Each row is a point. Any point is a mix of the corners, with weights that add up to 1. It lies inside the corners' shape when no weight is negative. Is each point inside? If not, which corners have a negative weight?

Corners:
(1): [ 0.08 -0.04 -0.20]
(2): [-0.76  0.15 -0.05]
(3): [0.49 0.71 0.43]
(4): [-0.35  0.19  0.47]
Points:
[0.30 0.60 0.35] -> inside
[0.46 0.17 0.18] -> outside (2)
[-0.16  0.05 -0.10] -> inside
[-0.39  0.17  0.17] -> inside

Corners:
(1): [ 0.32 -0.16  0.43 -0.68  0.04  0.63]
(2): [-0.80 -0.54  0.07  0.58  0.66  0.60]
(3): [-0.73 -0.64  0.03  0.24  0.36 -0.38]
(4): [-0.11  0.61  0.51  0.12  0.21  0.15]
(5): [ 0.71 -0.49 -0.27  0.01  0.06 -0.62]
(6): [-0.09  0.63  0.10 -0.15 -0.24  0.32]
(7): [ 0.59 -0.46  0.29  0.57 -0.35  0.19]
Points:
[ 0.43 -0.04  0.16 -0.27 -0.11 -0.12] -> outside (2)
[-0.37 -0.23  0.11  0.23  0.27  0.11] -> inside
[-0.10 -0.12  0.34  0.15  0.01  0.29] -> outside (5)
[ 0.22 -0.13  0.03  0.07  0.12 -0.13] -> inside
[-0.43 -0.27  0.16  0.17  0.26 -0.14] -> inside
[ 0.40 -0.08  0.04  0.38 -0.08 -0.12] -> outside (1, 3)

Corners:
(1): [ 0.43  0.37 -0.09 -0.21 -0.07  0.48  0.26 -0.25  0.15 -0.25  0.09]
(2): [-0.38 -0.05  0.13 -0.32 -0.39  0.26  0.35 -0.31 -0.08 -1.02 -0.01]
(3): [ 0.78 -0.37  0.25  0.59 -0.25 -0.09 -0.38  0.55 -0.15  0.76 -0.21]
(4): [-0.15  0.65  0.16 -0.22 -0.06 -0.04  0.42  0.29 -0.38 -0.49  0.49]
(5): [-0.79  0.32  0.08 -0.33 -0.44  0.32 -0.29 -0.29  0.33 -0.16  0.31]
(6): [-0.11 -0.08 -0.30 -0.38 -0.16  0.20  0.44 -0.23 -0.19 -0.01  0.44]
(7): [ 0.18 -0.03 -0.36  0.64  0.21  0.13 -0.15  0.42 -0.49  0.10 -0.44]
(8): [ 0.79 -0.45  0.28  0.09  0.21 -0.03 -0.66  0.01 -0.54  0.80 -0.32]
(9): [ 0.13 -0.71  0.25 -0.04  0.65 -0.70 -0.62 -0.20  0.81  0.77 -0.49]
(10): [-0.20  0.41  0.02 -0.22 -0.27  0.01  0.36  0.11 -0.63  0.17 -0.39]
(11): [ 0.37 -0.12 -0.25 -0.01 -0.11 -0.78 -0.68 -0.42  0.22  0.29  0.01]
(12): [ 0.17  0.09 -0.23 -0.54 -0.43  0.19  0.12  0.70 -0.35 -0.29  0.10]
Points:
[ 0.07  0.19  0.03 -0.14 -0.13  0.03  0.10  0.11 -0.33  0.07 -0.10] -> inside
[ 0.48 -0.11  0.02 -0.39 -0.09 -0.04 -0.03  0.04  0.02 -0.06  0.16] -> outside (5, 7, 10)
[ 0.04  0.17  0.06 -0.36 -0.33  0.10  0.01 -0.11 -0.15 -0.05  0.16] -> outside (7, 9)
[-0.47  0.24 -0.23 -0.45 -0.07  0.04  0.30 -0.31  0.32 -0.74  0.50] -> outside (3, 8, 10)
